Every row gives one point. Each copy is the shape, with its points in the same order, turned, moved and blurred by noise. Is it also mirrored, or only turned?

Shape (6 x 2):
[[-26 -36]
 [-19  32]
 [ -9  -9]
 [-71  -2]
 [ 75  11]
 [ 14   8]]
Copy 1 (6 x 2):
[[-32 -30]
 [ -7  38]
 [ -8  -8]
 [-68  17]
 [ 80 -11]
 [ 19   3]]
Copy 1 is: only turned
Copy 2, 6 rows:
[[ -3 -38]
 [  3  28]
 [  4  -4]
 [-53  -9]
 [ 88   8]
 [ 33  18]]
Copy 2 is: only turned
Copy 3 (6 x 2):
[[  9 -48]
 [ 42  15]
 [ 10 -18]
 [ 67 -37]
 [-55  47]
 [  0  13]]
Copy 3 is: mirrored
Copy 4:
[[-16  17]
 [ 47 -16]
 [  7  -7]
 [ 40  45]
 [-11 -95]
 [ 13 -35]]
Copy 4 is: only turned

Shape (9 x 4):
[[ 37 -38  16 -93]
 [-15 -15  -4 -18]
 [ 20  -1 -23  13]
 [ 55 -24  72 -48]
 [-35  54 -22  58]
 [-61  15  -6  37]
 [-51  -9 -18  75]
 [-68  51 -44  41]
 [-25   8  10 -60]]
Copy 1 (9 x 4):
[[ 14 -68  78  29]
 [ 12  -4   8  17]
 [  3  -2   4 -34]
 [-57 -77  50  22]
 [-25  75 -35 -23]
 [ -8  52 -45  18]
 [ -1  36 -79 -12]
 [  9  94 -36  -6]
 [  4   6  44  48]]
Copy 1 is: mirrored
Copy 2, 9 rows:
[[ 82 -66 -36 -56]
 [ 18  -7  -2 -24]
 [-19 -13 -33 -13]
 [ 63 -93 -18  -1]
 [-45  42   1  48]
 [-24  34  42  20]
 [-71  14  39  25]
 [-31  78  17  28]
 [ 64   7   1 -28]]
Copy 2 is: only turned
Copy 3:
[[  1 -83 -72  19]
 [ 14 -30  -4 -18]
 [  3  15 -24  15]
 [-24 -85 -10  73]
 [ 35  63  46   3]
 [ 15  32  44 -37]
 [-36  57  38 -38]
 [ 53  59  37 -37]
 [ 38 -58  -2 -11]]
Copy 3 is: only turned

Shape:
[[ 15  48 -61   7  -2  33 -31  49]
 [  6 -27 -16  73   4   0  20 -33]
 [ 14  24  16  10 -42  47 -41  -8]
 [ 27  31 -28  43  19 -13 -14  53]
 [-26  -7  34 -18 -17 -10  16  20]
 [ -2  31 -14  41 -18 -90 -52 -10]
 [-29  29   5  41  26  37  90   0]
 [-47 -34  14  27   5 -18 -28  53]
 [-33 -13 -24  22 -38   0   3   0]
 [ 41 -53  28  36 -15 -10  -8 -12]
 [ 26   7   8 -20  40  36  31 -84]
 [-61  27  27  25   9 -61  10 -16]]
Copy 1 (12 x 8):
[[-95  33 -10  39 -23   8  12  12]
 [  8  -7 -25  15  34 -40 -58  19]
 [-63   6 -44  -1  15  52 -28 -25]
 [-64  28  42  25   7  -5 -10  34]
 [  9  29  -2 -28 -26  45 -25  10]
 [-57 -56  27 -45  -4   4 -38  67]
 [ 25  56   5  23 -29 -49 -58 -44]
 [-25  63  -3 -38  10  18 -35  67]
 [-15  13 -41  -4 -26   5 -39  39]
 [ 16  -7 -14  -1  66  31 -32  32]
 [ 22 -18 -35 -14  16 -28  24 -71]
 [ -6  -1  24 -73 -43 -21 -60  23]]
Copy 1 is: mirrored
Copy 2:
[[ 84  39  17   9  55  11  29 -23]
 [-14 -11 -10  28 -14 -44  22   6]
 [ 40 -27  41 -17   6  10  18 -66]
 [ 43  37  -4 -21  33  -3  48  19]
 [ -5  18  27  -9 -32  57  -3  -8]
 [  6  60  20 -74  -7 -54 -15  -3]
 [-35  32 -10  70  -7  30  69 -23]
 [  1  11  66 -17   0  25   5  50]
 [ 21  20  40  26 -26  -6  -7  -9]
 [  5 -51  -9 -28 -34 -10   5  12]
 [-38 -28 -52  30  23  20 -18 -71]
 [-61  68  31 -22 -19   1  -1 -11]]
Copy 2 is: only turned
Copy 3 (12 x 8):
[[  6 -73  25   9   6 -41 -11  62]
 [-26  32 -31  70 -26 -15 -45  32]
 [ 47 -31   8  52  18 -36  -5 -12]
 [-39 -48   7  23 -29 -10   2  44]
 [ -1  10  13  -9  24  22 -25 -20]
 [-71  -3 -20   6  -8 -71  28 -17]
 [ 14  14 -59  11   3  63 -42  66]
 [-37  21  60  27  15  15   7  12]
 [-19  11   7  29  39 -25 -48  21]
 [-13  15  10  65 -48  -7 -43 -35]
 [ 75  35 -52  -7 -50 -26 -57  16]
 [-42  49 -35 -15  16   1  24   2]]
Copy 3 is: mirrored
